Rows are points. The points of each table are mixes of a few directions, plus a little noise. How many directions does each table use, and how many do they share? Where both have some left over, give the other angles between the two spaces (their principal angles), to ten degrees, smallest first.
In the rows, 128 means zero.

First (6 x 3):
[[128 224 150]
 [195 123  89]
 [ 83 136 155]
 [161  90 101]
 [123 124 130]
 [ 77  71 143]]
Second (5 x 3):
[[144 113  65]
 [132 124 114]
 [147 110  55]
 [108 148 207]
 [110 145 198]]
Directions: first 2, second 1, shared 0; angles 40

First (8 x 4):
[[155 127 150  89]
 [ 88 112 106 157]
 [137 151 121 152]
 [165 156 140 123]
 [230 207 158 114]
 [ 74  43 137  68]
 [ 80  94 111 141]
 [ 97 133  99 181]]
Second (7 x 4):
[[136  99 222 124]
 [ 96 151 123 123]
 [126 164 147 117]
 [193 110  80 136]
 [147 159 126 121]
 [  9  90  87 144]
 [189 121 110 129]]
Directions: first 2, second 3, shared 1; angles 60

First (10 x 8):
[[140 173 121 111 139 137  72 118]
 [126 116 131 132 124 126 143 130]
 [124 111 131 135 123 125 148 132]
 [149 206 113  99 148 142  32 110]
 [129 131 128 126 128 129 124 127]
 [124 116 131 133 125 126 143 131]
 [101  33 145 164 102 109 245 150]
 [130 137 126 125 130 130 117 126]
 [111  64 140 152 110 115 207 142]
 [145 193 116 103 146 141  48 112]]
Second (9 x 8):
[[135 148 104 111 116 134 119 116]
 [122 106 154 146 140 121 139 141]
 [136 155  95 105 113 135 114 111]
 [127 126 132 130 129 127 129 130]
 [127 123 133 131 130 126 131 131]
 [157 228   7  49  70 159  79  67]
 [117  93 170 157 149 117 145 149]
 [114  79 187 168 155 113 151 158]
 [119  93 170 156 147 118 145 150]]
Directions: first 1, second 1, shared 0; angles 50

First (10 x 9):
[[ 62  35 173 129 215 160 119 189 111]
 [ 95  93 150 123 173 152 124 160 122]
 [ 76 124 138 123 148 173 146 136 147]
 [240 244 107  83 110 104 101 125 108]
 [167 188  99 129  70 108 138  86 143]
 [146 227  98 115  72 146 155  83 162]
 [100 112 149 114 175 159 124 161 123]
 [162 152 107 137  85  97 127  98 130]
 [141  94 134 136 139 104 111 139 110]
 [ 87  14 125 191  98  79 134 102 128]]
Second (10 x 9):
[[189 200 150  58 202 158  90 193  92]
 [ 72 166 119 131 103 181 172 100 175]
 [ 99 121 111 155  84 124 155  89 154]
 [200 193 108 111  97 100 114 112 120]
 [106 149 131 119 134 159 140 129 143]
 [125  59 111 180  73  67 132  88 130]
 [160  30 143 148 156  63  85 158  77]
 [138 178 138  92 160 163 125 153 127]
 [144  86 156 112 192 121  94 182  89]
 [ 49  94 114 172  79 144 174  79 175]]
Directions: first 3, second 3, shared 3

First (8 x 12):
[[152 104  79 195 164 107  99 191  93  95  53 117]
 [112 140 166  86 104 142 142  86 146 146 178 134]
 [136 140  48 145 149 123 157 162 148 117  80 136]
 [126 130  88 114 144 148 149 132 131  90 126 136]
 [119 135 249 121  73  97  92  81 135 225 178 116]
 [117 129 135  93 127 154 142 105 130 103 162 134]
 [133 151 115 151 111  92 139 139 163 199  98 129]
 [128  95 144 120 151 161 103 127  79  48 148 122]]
Second (8 x 12):
[[ 80  34 168 127 172 140 164 175 175 147  41  93]
 [102  24 141 145 165 118 138 124 124 126 115  89]
 [122  77 164 110 145 121 115 147 149 152 116  82]
 [140 121 134 107 156 161 146 125 149 143 116 108]
 [153 165 115 113 133 153 134 111 130 131 146 131]
 [149 198 116 125  81 105  93 120 105 122 169 155]
 [124 194 108 154  65  82  96 129  91 102 158 184]
 [155 212  79 140 106 145 137  92  99 100 165 181]]
Directions: first 3, second 4, shared 0; angles 40, 60, 60

First (8 x 14):
[[105 128 129 144 159  86 141  97 126 130 154 131 137 168]
 [129 131 127 128 124 138 130 129 126 131 131 122 129 126]
 [126 138 127 132 123 151 135 127 121 137 143 111 134 128]
 [101 124 129 146 168  69 142  91 128 127 155 138 137 177]
 [108 113 130 138 167  52 131  99 137 115 132 156 129 168]
 [191 130 126  84  40 249  93 213 133 125  58 116 103  16]
 [139 138 126 123 105 175 128 144 122 137 129 109 129 106]
 [125 121 129 128 137 105 125 123 133 122 122 140 126 135]]
Second (8 x 14):
[[109 131 134 138 112 137 193 132 117 135 110 137 148 157]
 [155 147 115  98  77 204  88 154 126 119 141 108 145  42]
 [167  95 123 120 167  89 105 118 141  89 125 138 144 128]
 [ 93 147 128 138 131 116 124 109 124 146 159 124 122 139]
 [137 119 124 108 133  91  48 131 150 111 121 152  95  83]
 [109 129 124 132 151  84 115  99 131 117 158 138 141 139]
 [158 132 128 130 122 188 124 145 119 142 132  87 122 117]
 [ 94 123 150 161 131 113 228 136 116 163  76 141 108 219]]
Directions: first 2, second 5, shared 2

First (8 x 20):
[[ 94 103 174 146 135 126 121 113 145 126 112 139  88  91 132 130 125 115
  110 165]
 [149 126 170 100  98 132 122 118 133 126 121 126 137 116 124  77 107 120
  163 115]
 [148 143  79  86 108 141  60 124 109 157  89 181 190  54 123   7  70  46
  146 164]
 [183 153 173 137  88 178 144 118 159  85  35 164  96  74 139 116  95 140
  152  63]
 [108 135  90 178 157 148 126 131 138 116  76 167  92  85 141 181 133 121
   75 145]
 [132 140  84 142 152 111 172 151 114 122 186  82 136 220 126 214 177 186
  118  89]
 [129 113 171  99 113 106 137 124 124 136 178  89 140 169 119 108 135 142
  160 122]
 [ 81 110  82 136 173  80 143 145 102 155 228  75 144 215 120 191 182 153
  100 161]]
Second (8 x 20):
[[107 100  57  92  77 109 138 115 166 131  92 127 126 107  31 107  83 192
  135 121]
 [193 121 136 108 136 150 122 147 130 106  82 187  92  30  63  81 136 160
  118 165]
 [148 156 134 112 133 182 164 128 144 145  98 140 113 128  95  97 181  52
  219  89]
 [119 126 123 116 145 137 146 153 117 144 155 115 148 192 125 135 159 120
  144 114]
 [163 162 181 134 182 156 134 144  90 129 154 139 102 113 170 150 198  61
  148 153]
 [ 94 115 187 123 115 109  82 147  89 109 127 129 144 146 240 184  55 150
   40 155]
 [ 54 133 102 147 109  79 124  90 126 143 178  61 146 189 183 196 103 117
  118 117]
 [145 112 106 192 127 103 115 101 161 117 138 126 153 119 116  73 109 171
  102 110]]
Directions: first 4, second 6, shared 1; angles 50, 80, 90

First (10 x 24):
[[153 129 200 146  93  80 137 148 100 144 112  64 143 119  88 143 119 134
  117 137 100 141 133  57]
 [ 97  87 132 118 127 158 171 122 104 134 140 142 116 137 110 127 100  78
  125 114 137 141 141 164]
 [ 95 141 142 125 181  79 148 144 162 106 162 138 176 140 124 168  66 190
  151 126  82 170 125 107]
 [132 192 112 161 127 127  96 136 162 140 145 134  95  86 177 141 181 181
  136 165 157 100 117 107]
 [132 156 136 162 119 124 104  36 113 133 109 154  85 132 113 184 144 123
  127 101 152 144 152 138]
 [134 159 122 135 146 124 105 122 152 139 119 146 126 117 152 112 164 133
  146 131 136 106 131 136]
 [140 112 102  92 148 142 121 181 151 129 117 131 165 134 154  50 148 107
  141 134 117  92 114 150]
 [121  97 175 130  92 141 177 185  95 162 136  83 119 103 110  97 129  78
  118 150 132 115 132 108]
 [100  89  77 106 138 189 144  91 115 117 133 179 103 150 132 118 116  75
  124 103 158 129 136 208]
 [174 116  81 106 107 115  75 115 125  76 105 108 152 164 121 139 111 179
   97 118 109 143  99 106]]
Second (10 x 24):
[[103 102 119  99 144 124 162 172 125  68 163 103 154 129 115 173  76 186
  113 169  87 159  87 110]
 [120 151 165 138 121 139 136 171 119 105 125 113 107 105 126 134 131 165
  123 152 113 114  99  92]
 [111 164 164 166 133 135 123  88 128 160 112 172  88 126 128 127 136 107
  148  85 152 122 158 138]
 [187  90  72  95  98 113 112 139 131 168 130  65 167 106 149  88 208  69
  116 190 150  97 135 145]
 [172  72  64  78 108 109 137 162 129 139 155  47 183 101 143 118 184  95
  108 221 129 115 114 138]
 [105 172 181 167 131 140 132 117 123 141 116 157  81 112 126 136 134 133
  143 107 139 118 137 117]
 [108 146 148 146 140 133 127 106 129 126 121 164 110 142 121 136 101 136
  138  88 129 139 139 131]
 [136 138 116 140 134 134  77  74 139 129  83 200 127 198 122  86  77 124
  135   7 134 142 156 146]
 [146 114 112 113 119 125 124 145 128 127 130 103 143 122 133 117 144 124
  120 152 126 120 119 125]
 [ 93 131 139 136 151 127 149 107 129 117 144 156 121 137 117 164  89 141
  137 110 122 155 135 138]]
Directions: first 6, second 4, shared 2; angles 30, 70

First (8 x 32):
[[131 143 160 182 161  96  87  98 109  91 135  91 169  93 124 153 164 129
  155 111 157 177 134  43 112 159 107 141 183  86 146 198]
 [158 148 153 144 122 104 134 175  94  76 176 148 128 125 137  72  99  50
   65 169 142 115 150 113 116 158 131 212 131 220 119 142]
 [172 144 152 157 137 101 122 179  72  69 182 146 165 119 142 101  82  82
   82 150 154 123 128 104 102 148 103 193 144 180 129 146]
 [138 130 141 166 158 111  95 111 104 109 130 104 180 105 130 173 136 164
  164  98 152 163 110  78 109 133  94 110 167  62 148 166]
 [101 114 108 105 122 150 134  98 162 171  92 120 107 137 121 151 150 167
  160 111 110 127 122 152 144 108 140  77 114  88 127 108]
 [106 114 104  93 111 154 147 116 160 171 100 134  97 146 124 133 134 152
  141 123 105 111 124 173 146 105 146  90  99 117 121  92]
 [110 107  96  91 115 160 145 117 155 179  96 136 111 148 126 153 123 179
  154 110 106 110 109 183 141  91 134  67  98  90 125  82]
 [106 124 112  87  97 149 160 130 166 159 113 145  66 151 122  89 136 100
  104 154  99  98 148 178 154 122 170 133  88 182 109  92]]
Second (9 x 32):
[[148 138 156 153 138  96 125 106 127 107 138 125 134  95 122  91 147 104
  115 135 127 138 157 107 146 159 125 153 151 155 133 118]
 [134 132 119 127 143 121 110 124 108 110 126 116 157 128 154 179 116 165
  153 114 144 130 103 118 108 120 102 104 139  66 126 162]
 [132 170 117  90 148  76  99  89 106  46 123  95 127 128 228 198 133 145
  142 153 156  94 122 105 108 156 106 123 143  38  77 249]
 [140 151 129 130 137 108 109 154  87  69 155 122 147 137 168 155 103 109
  113 147 158 119 115  98  92 140 110 163 139 117 111 204]
 [119  97 130 145 116 162 148 137 153 191 118 144 125 126  68  93 134 136
  132 106 105 148 131 152 149 107 142 111 116 164 159  43]
 [ 97  74  97 128  97 220 158 189 150 233 114 160 125 173  46 124  99 158
  140  90 104 146  89 180 121  56 148  87  82 159 168  30]
 [148 143 148 144 146  90 116  96 122  96 133 116 140  97 144 119 146 123
  128 132 134 132 148 104 139 158 115 139 155 119 125 142]
 [139 146 152 135 127  98 132 113 134 100 139 127 106 109 132  77 148  75
   97 157 124 123 167 114 147 166 143 174 138 183 116 134]
 [ 96 100 102 103 101 181 155 143 165 197 104 145  93 160  90 118 128 140
  133 118 100 122 119 177 141  90 159  97  88 151 136  70]]
Directions: first 3, second 4, shared 2; angles 50

First (8 x 32):
[[137 109 151 133  78 138 140 111 208 102 136 136  86  89  87 104 110 177
  140 100  95 141 162 109 158 134 135 160 178 137 120 142]
 [131 123 124 140 139 141 112 116 125 134 157 112 107 132 138 118 131 125
  136 141 147 101 146 128 125 106 130 139 128 116 130 141]
 [116 131 112 127 143 120 124 147 121 129 107 141 137 119 132 139 119 126
  125 135 143 124 120 135 128 142 120 113 129 131 128 128]
 [117 122 113 122 119 126 128 143 155 114 107 154 114  91 106 125 105 157
  136 125 140 133 136 131 141 141 111 123 154 131 122 147]
 [135 103 143 179 129 147 103 104 198 125 174  92  65 113 136 106 117 141
  139 134 125  66 189 107 154 118 161 170 171 127 131 133]
 [117 134 132 154 158 103 127 151 130 138  95 117 158 147 160 158 130  94
  105 131 107 110 114 124 132 170 158 113 123 150 136  80]
 [131 155 109  67 130 127 144 132  22 140 119 152 183 159 125 136 152 109
  128 135 156 186  69 156  85  97  82  92  63 108 126 146]
 [139 147 140 103 127 122 145 120  65 141 129 121 175 174 141 139 159  95
  116 123 111 164  88 135 101 116 127 114  78 125 132 108]]
Second (9 x 32):
[[125 121 137 135 128 129 130 126 121 145 120 124 127 120 129 137 103 137
  125 125 112 128 125 117 134 125 144 123 148 132 125 123]
 [129 123 144 130 119 128 137 122 123 143 122 124 131 125 125 135 111 136
  124 118 103 141 121 117 133 124 144 125 142 133 124 119]
 [127 124 134 132 126 127 131 127 132 134 122 127 126 123 126 132 116 133
  126 125 117 128 128 122 133 130 137 127 139 132 126 124]
 [116 124 107 144 150 124 110 145 150 121 121 134 113 109 135 129 118 130
  131 143 155  96 144 133 137 143 124 126 143 129 130 135]
 [119 137  86 115 183 146  96 130  23 165 154 121 135 146 159 134 126 104
  140 176 208  99 111 153  91  70  96  99  88  93 131 166]
 [114 117 119 149 146 125 115 142 146 137 114 128 112 104 133 138  97 137
  128 136 136 101 140 122 142 140 138 123 158 134 127 129]
 [124 128 118 130 139 129 120 132 123 128 130 129 124 126 133 128 127 125
  131 137 144 116 131 133 127 127 123 126 126 125 129 133]
 [185 154 195  65  15 119 202  80 172  57 154 134 175 194  79  89 240 114
  116  55  28 249 103 127 113 143 121 176  58 143 133  90]
 [115 121 110 149 147 124 112 145 160 121 117 133 110 105 132 131 113 133
  130 140 148  95 147 130 141 147 128 127 149 134 129 132]]
Directions: first 4, second 3, shared 2; angles 80
